Every row gives one point. The window is the flat piece filled in between its corners: a triangle in 3 columns, a solid with four corners in 4, and so on. A path goes straight from each point to the next, and from the last back to the first. List the points from which the path goes on through the window.

Window (4 x 4)
[[-10 -48  55 -12]
 [  1 -21 -57   3]
 [ -8  11  48 -16]
 [ 43   5 -44  -5]]
Path:
(1): [23  6  8 43]
(2): [ 17 -10  -6 -29]
(3): [ -2  -4  43 -60]
(4): [ 3  4 51 24]
(5): [ 21 -47 -25  24]
(6): [ 13 -50 -38 -35]
(7): [ -6   4  32 -31]
(8): [-5 14 60 31]
(9): [  8   7 -32  23]
(10): [ 14   7 -30 -24]
(11): [  3 -16 -44 -54]
(12): [ 11 -12 -36  32]
(13): [-20 -23  34  11]
(14): [-31 -25  27 -57]
(15): [ 28  -4 -41 -37]
(16): [ 35   4 -28   9]
Through the window after points: 1, 7, 11, 15

Window (6 x 6)
[[ 17   3  -9  18   2   0]
 [-42  11   9  40  60 -10]
 [-10 -13  16  -5 -34   1]
 [-12 -28 -17 -43 -35  -2]
 [ 16 -30  14 -28 -18  -2]
 [  6 -38  -1  16 -14   5]]
Path:
(1): [  2 -13   0  15  -5 -23]
(2): [  7  -3  -7  20 -12 -40]
(3): [ 8 -3  0  2  7 43]
(4): [-14   8  14  -4  23  26]
(5): [-22 -10   9  -1   9 -40]
(6): [-14 -25 -14   3 -12 -39]
(7): [-13 -12  -8  -1  -6  21]
(8): [-1 -5  2  2 -2 26]
Through the window after points: 2, 8

Window (8 x 8)
[[ 16 -26  14 -15   8  24   5  21]
 [ 29  -1  25   8   3   9  16  19]
 [ 16  -7   6  21 -15 -21 -38  13]
 [  4  -9  -5  29 -43 -13  -5  10]
 [ 32   8 -45 -23   7  14  16  16]
 [ 18  27 -43 -13   1  37  -4  10]
 [  7   4  15 -14 -15  -6   1  14]
 [ -1  25 -60  -7  24  18   8   9]]
Path:
(1): [ 17   6 -15   5  -4  10   0  43]
(2): [ 14  12 -15   3   4  10   2  43]
(3): [ 22   2 -13  -3  -6  15  11 -22]
(4): [ 26   0 -39  -5  11  19  10 -26]
(5): [ 15  11 -34  -9   8  15   1  54]
(6): [  7  12 -20   8 -12   8  -1  31]
(7): [ 13  -1 -28   2  -3   6   2 -29]
(8): [ 14  -2 -23  -6   3   0  -7 -16]
(9): [ -2  13 -29  -1  -9   8 -10  51]
(10): [ 18   3 -12  -8  10  18   6  34]
(11): [ 25   3  -9 -16  11  14   3  -3]
(12): [ 21   3 -15   4  -4   8  -2   2]
Through the window after points: 2, 6

Window (9 x 9)
[[ 20 -13  32 -32  16 -46   8  -2  42]
 [ 26 -25  11  15  27  40  -5   2 -20]
 [  7  34 -23 -13   2  19  40  11  -9]
 [ -6  -6  18 -25  16  30 -18   1  -2]
 [  7 -60   4   9 -21 -34  23   2  -7]
 [-46  32 -10  24  14 -14  17  -5 -33]
 [-12 -35 -42  18  16 -12 -21  27 -28]
 [  6 -13  12  -8  25  47   1  43 -11]
 [ 20  27  30   9 -17  -1  14  -5   5]]
Path:
(1): [  6 -24 -14   4  14  -2  -8  18 -40]
(2): [ 15 -12   1 -16   7  -1  -1  28 -43]
(3): [-11 -30 -10  18  14  10   0  16  14]
(4): [ -3 -14   4   9  10  14  -2   8   0]
(5): [  9 -12  15 -10  20  -4  -5   8 -28]
(6): [ 12 -20   0 -23  18 -18   3  11 -40]
(7): [-16 -27  -8  25  11  29   3   8  26]
(8): [-15 -31 -22  22  11   2  -8  11  19]
Through the window after points: 2, 8

Window (11 x 11)
[[ -7 -22  19  11   4  -8   1  -9  -1  -6  -3]
 [ -1 -10   9   8 -27  -9   8  -2 -12   1   9]
 [  8  -7  12   0  -2  -3   4  -7  -6  23 -13]
 [  7 -16  -8  -1   0   3  13 -25 -13   1   1]
 [  4   4 -18  37  30  60  30  -2  -3 -10  -3]
 [-23  12   4  -4  -8  -5  -4  -2   1  -3  12]
 [  3 -17  -1  -4 -14   1 -12  -1   0   0   5]
 [  0  17  -8  -3   0 -15   8   3  10 -13  -4]
 [ -1  -6   7   4 -16  11   8 -16  14  -4   7]
 [ -9   2  -2  -8   0  15  24   9   0  -8  -3]
 [  4   8  15  -2  -6  19   4  -1  -7 -15  13]]
Path:
(1): [ 5 -5  4  4  3  3 15  8  6 -1 24]
(2): [ -6   8   4   2  -8   9   3  -5   0 -10 -10]
(3): [-10  -9   3   2 -23   6   2  -8 -12 -10 -13]
(4): [ 0  1 11  3  9  4 12 -1  4  8 30]
(5): [  5   4 -12  21  24  32  26   2  -2  -2  13]
(6): [ -1  -2  -6  27   5  46  13 -10  -3 -13 -23]
(7): [-15   3   4   4 -12   5   5  -9  -3 -10  -8]
(8): [  1 -11   8  -2  10  -5   4   3   2   5  24]
Through the window after points: 5, 7

Window (12 x 12)
[[ -2  -1  -1  53 -22  32   1  31 -34  11  -1 -16]
 [ 25  42 -15 -24  21  31  21 -30 -15 -29  10   3]
 [-22 -28  39 -18   2 -11  -8 -33 -27  13 -11   6]
 [ 13 -11 -11  32  31 -20 -43 -33  13 -11 -21 -16]
 [ -1 -31 -19 -29  22  51   1   8  -5  28  10 -15]
 [  5  25 -27  19 -51 -19 -44 -41  -5 -22 -28 -19]
 [ 23  46  10  -7  35  28   6  28 -10  10 -20 -14]
 [-55   7  -5  -6  17  16   7  19 -15  26 -19 -12]
 [-16 -39 -50  -9   6  45 -25  34  -2 -37  -5 -21]
 [-45  15   9  21 -22  23 -46  36 -29  -6  37 -13]
 [  2   4  11  -2  44 -35 -20  33 -11  14  34  -4]
 [-10 -18  15   2 -22  26  -5  20  15 -31  59   6]]
Path:
(1): [-13 -17  10   0  20  18  -2  21 -16  -3  17 -60]
(2): [ -9  -7   2   5  18  19  -6  28 -18  13  15  15]
(3): [ -3   8 -11  11  11   8 -29  -7 -16   3 -18  24]
(4): [-11   2  -3   6   8   1  -6  -7  -8   0  -9 -44]
(5): [  0   6   7   3   8  12  -1  -3 -13  -7  11 -42]
(6): [  5  10  -5  -4   7  23 -14  14   2  -9   0  40]
(7): [ 11   5 -25   2  12  21 -23  -2   4  -1  -3  28]
(8): [ -2   0  -2   5  10  11  -6  -7  -9 -22   7 -28]
Through the window after points: 5, 7

Window (14 x 14)
[[  5   9   5 -39  16 -48  -5  13 -30  33 -28  -8  29   1]
 [ 14  43  27  28  12  19 -40  -5  25  31  30  20  25   2]
 [-15 -39 -16  14 -31  -7  34  35  -8 -11 -31 -11  -6   4]
 [ -1   6  33  20  27   1 -41 -32   8   9  41  -4 -21  -8]
 [ -2  26 -15  45  12  -3 -21 -19 -25  24  22  23  -7  -5]
 [  7  45  44  17  19  12 -31   3 -26  -5   9  26 -16  -7]
 [-13  33  16   8  17   2 -58  13   0  26  56  36 -18  20]
 [-18  36  17  11  10  20  11 -16  15  28  36  25 -35 -10]
 [ 14 -13 -35 -22 -21  -6  -8  12  -1   2 -47   3 -20 -19]
 [-24  60   8  22  48 -11 -40  -2  20   1  24   7  -3  -2]
 [ 26  -4 -31 -11 -13  -4  24  12 -14   0 -34 -26 -17  42]
 [-29 -19 -20 -15  -4  21   3  -7 -19  10 -47  -6   3  23]
 [ 13  -1   0  -7  50 -15 -19  38 -16  55 -44 -13  -1   6]
 [  6 -32 -23   0  18   6  27  -4   7 -14 -15  36  -6  21]]
Path:
(1): [ -1  10  10   6   6 -29 -16  -1  -2  32 -19   8 -15  18]
(2): [ 11  14   6  19   3 -34 -17  -1   6  18 -31  -5 -18  12]
(3): [ 7  6 -6 -5 13  2 -2 20 -9 10  5  7 -2  0]
(4): [ 13  16 -21 -14  38  12  -7  33 -28  11   8 -25  19 -19]
(5): [  1   4   9   5  21  -7 -18  10  -3  35 -29   8  -9  15]
(6): [  2   1  20  23   6 -20 -23 -25   2  17  -9  13 -20  18]
(7): [  3  13  -2  -5  18  18 -21   6   0   8  21  -6  -2 -16]
(8): [  5  17 -20 -12  31  22 -21  21 -12  11  23 -14   9 -12]
(9): [  2  13  15  12   6 -20 -10  -1  -1  20 -11  16 -15   4]
(10): [  1  12   7   1  10 -14 -26 -11  -1  24 -15  11 -11  17]
(11): [-10  16 -17  -1  34  39   2  13 -15  -4  20  11   7 -19]
(12): [ 19  32  -9 -19  12  39 -17  16   2  -3  48   0  10 -22]
(13): [ -3  15  19  22  10 -11 -20  -1   0  27 -15  14   4  14]
(14): [  6  11  25  27  11 -27 -20 -18  14  16 -23  43 -29  24]
(15): [ -2  20 -10   8  10  13 -17   1 -15  17  19  -5   7 -11]
(16): [ -4  18  -6 -29  36   3  -9  15 -22  -3  17  -5  36 -18]
Through the window after points: 4, 6, 12, 14, 16

Window (14 x 14)
[[-24   8  15 -18   2  -5   2  15   7   6 -26  25 -22  -4]
 [  7  19  -3 -10  -5  -4   9 -12  -9 -10 -13   0 -10  -9]
 [-10  -6  10 -19 -15 -20  -2   4  18  24 -29 -27  10  17]
 [ -9  -5  11   9 -34  -6 -11  16 -15  -1 -21  -7 -33  11]
 [  8   2  -2  24 -19  -7   9  44  27   3 -30  11   2   1]
 [  9 -18   6   3  14   2   4 -12  19 -15  20   8 -19   7]
 [-11  13  12 -10  -6  24  23 -21 -13  16  -3  37  10  -7]
 [ 17 -42  18  18  25  -5 -14   2  14 -40 -21  28  -7   2]
 [ -7   1 -13   0 -13 -28  -5 -27   8   5 -19   7  12  28]
 [-21  28  26 -25   7  -2  -9  12  -9  -7 -22  35  10  25]
 [-15  -2  -2  -3  -7  -2  60 -20  11  -6  21 -12  -3   1]
 [  3 -42 -12  -4   3  -4 -19  -3  -4 -22   1  12  -9  -1]
 [ 25 -13  -3 -32   7  -3  17 -21   5 -22 -15   7 -14  22]
 [-19 -11  -9   5 -10  17  -1 -11   9  -4 -12  -4  -7   4]]
Path:
(1): [ -9   6  16 -10 -30  10   4 -18  14  -9 -16  21   1 -11]
(2): [ -2  -3  14  -4  -5   8   2  -9  11  -7 -10  20  -3  -5]
(3): [-10 -12  -3  -1  17  -2  12   1 -16  -1 -14  21  -7  16]
(4): [-11  -9  -5   4   9   0   7  -3 -10  11  -5  -3  -6  10]
(5): [ 13 -12  13 -11 -21 -18   1   0  39 -49 -18  12 -18   2]
(6): [-15 -13  30  -1 -30  -4   3   8  25 -24  -3  19  -4  -7]
(7): [ -4   1  -2   5   2   0   5  -3  -4   8 -16  11   0   7]
(8): [ -6  -3  -1  -2  18   2  13   5 -24  17  -4  15  -4  18]
Through the window after points: 2, 8

Window (14 x 14)
[[-10  22  31   3  -7  -7  -6   9 -31  -2   1  -1  17  20]
 [ 23  -7   0  34  -1 -13  20  21  -1  40   3  11 -13  21]
 [ 23   8  -2   3  13  12 -12  10  14  42   4  12  30  -5]
 [ 25  -5  60 -20  34 -15  -8  11   2   2 -25  -6 -27   3]
 [ -9  10  -5  23 -17  14   4  43  16 -15  -8   6   5  -1]
 [ 21   3 -14  29 -17   4  -3  21  17 -11   4  11 -17  27]
 [-28 -17   6 -18 -17   3  -3 -11 -15  -7   3  22  -4 -10]
 [ -4  -2  -3  22   9  -7 -13 -11  12  -1 -38  12  -9 -30]
 [-28  27  -7  10 -22   2  19   3 -14  -4 -33 -14  14  45]
 [-10  28 -13  -8  14  -1 -19   4 -28   5 -33   1 -16 -25]
 [  5 -38 -14  34  13  41 -14   9  10 -32 -10 -17   2  35]
 [  1 -12 -21   7  28  -6  18 -11  -1 -14   3  26 -19  -7]
 [ 17 -16 -22   3  13   7  13 -18 -15 -21 -19   2  -9 -23]
 [ 14 -11  28   0  19  56  -5  -2 -11 -19   0  16   6  18]]
Path:
(1): [ -3  15   0   6   2  17  -4  14   8   0  16 -33 -31  15]
(2): [  2  -5  -9  33   1  14  -2 -10  18  -8  13 -16 -28 -20]
(3): [ 10  -4  -6   7  17   4   3  10  -8  -6 -24  16   3  12]
(4): [ 15  -4   3  12  -4  13  -4  11 -10  -9 -11  17   0  18]
(5): [  4   0   6  11  11  21   1   4  10  -9   6   3 -10   9]
(6): [  5  10  -8  20 -11  20  10  -7   2  -6  -2 -10   3   0]
(7): [-18  -7 -10  11   0  -7 -10  45  -1  -3 -20  35   3  20]
(8): [ 10 -22  -8  22   4   0  -3   4  -6 -10 -30  29  25   5]
Through the window after points: 4

Window (14 x 14)
[[-39   2 -11  20  27  18  -8 -14  29 -12  -1   7  13  -9]
 [ 11  23   1 -34  10  40 -35  -2 -23 -15  14  -3   0 -11]
 [ 25  21  30 -26   3  18  -1  -9 -29  38  15 -20   7 -18]
 [ 18   2  19  15  -8  40  12  12 -33 -12   0   0   3 -16]
 [ 21  28  21 -15   8  12 -22  25  -9  16   8  33  10  -4]
 [-17  15   6 -18 -53 -18   0  30 -21  -8   0 -22  -8 -23]
 [-26 -40 -37  12   8  23 -18 -38  16   0  -8  40   5  16]
 [-10 -48 -22  11  36   0 -21   0   8 -15   6   5  24   9]
 [ 32  12  28  -9 -27  30 -21  26   7  13   7 -28 -18 -15]
 [ 13  17  29 -27 -29 -22  -3   6  -4 -22 -43 -20  -7 -11]
 [-17  -4 -15  39  35   7 -53 -30 -10   2   4  18   2  22]
 [-14   5  18 -27 -14 -16  18  32 -10 -13 -21 -17 -57 -12]
 [  3 -11 -51  26  23 -15  -9 -27  19 -19   5  21  -5  -7]
 [-12  -9 -54  19  27  17 -16   0   2   9 -31   4  12   8]]
Path:
(1): [-13 -10   8 -10   2  12 -27   8 -28   1 -12  -3  -3 -60]
(2): [ -6 -11  -3   1  10   6 -27   2  -6  -2 -13  16  -9 -28]
(3): [ -1  23  -7  -2  11  15   6  -5   5  -7  18 -13  16  37]
(4): [  5   6 -11   4   2   2  -7   5   1  -5  11 -12  17  35]
(5): [ -4  -7  -7  -3  12  21 -30  -7  -8  -3  -3  10   0 -27]
(6): [ -9 -10  -7  13  12   4 -34  -4  -8   6  -6   4  -4 -35]
(7): [-17   7  -6   9   8   8 -11  -6   3 -10   3   3   4  21]
(8): [ 13   8  -4  -3  14  15 -12  -3   1  -5   4   2  -4  10]
(9): [  8  -5  -3   3  13  17 -21  -1   5   6  -8   7  -4 -20]
(10): [ -2 -28 -11  13  21  -4 -30   4   0   2 -23  11   2 -47]
(11): [-10  13 -22   5   8  14  -7  -4  -2  -3 -12  -4   1  27]
(12): [  0  20  -4   0 -14  10   4   5   4 -14  11  -5   2  27]
Through the window after points: 2, 6, 10, 12
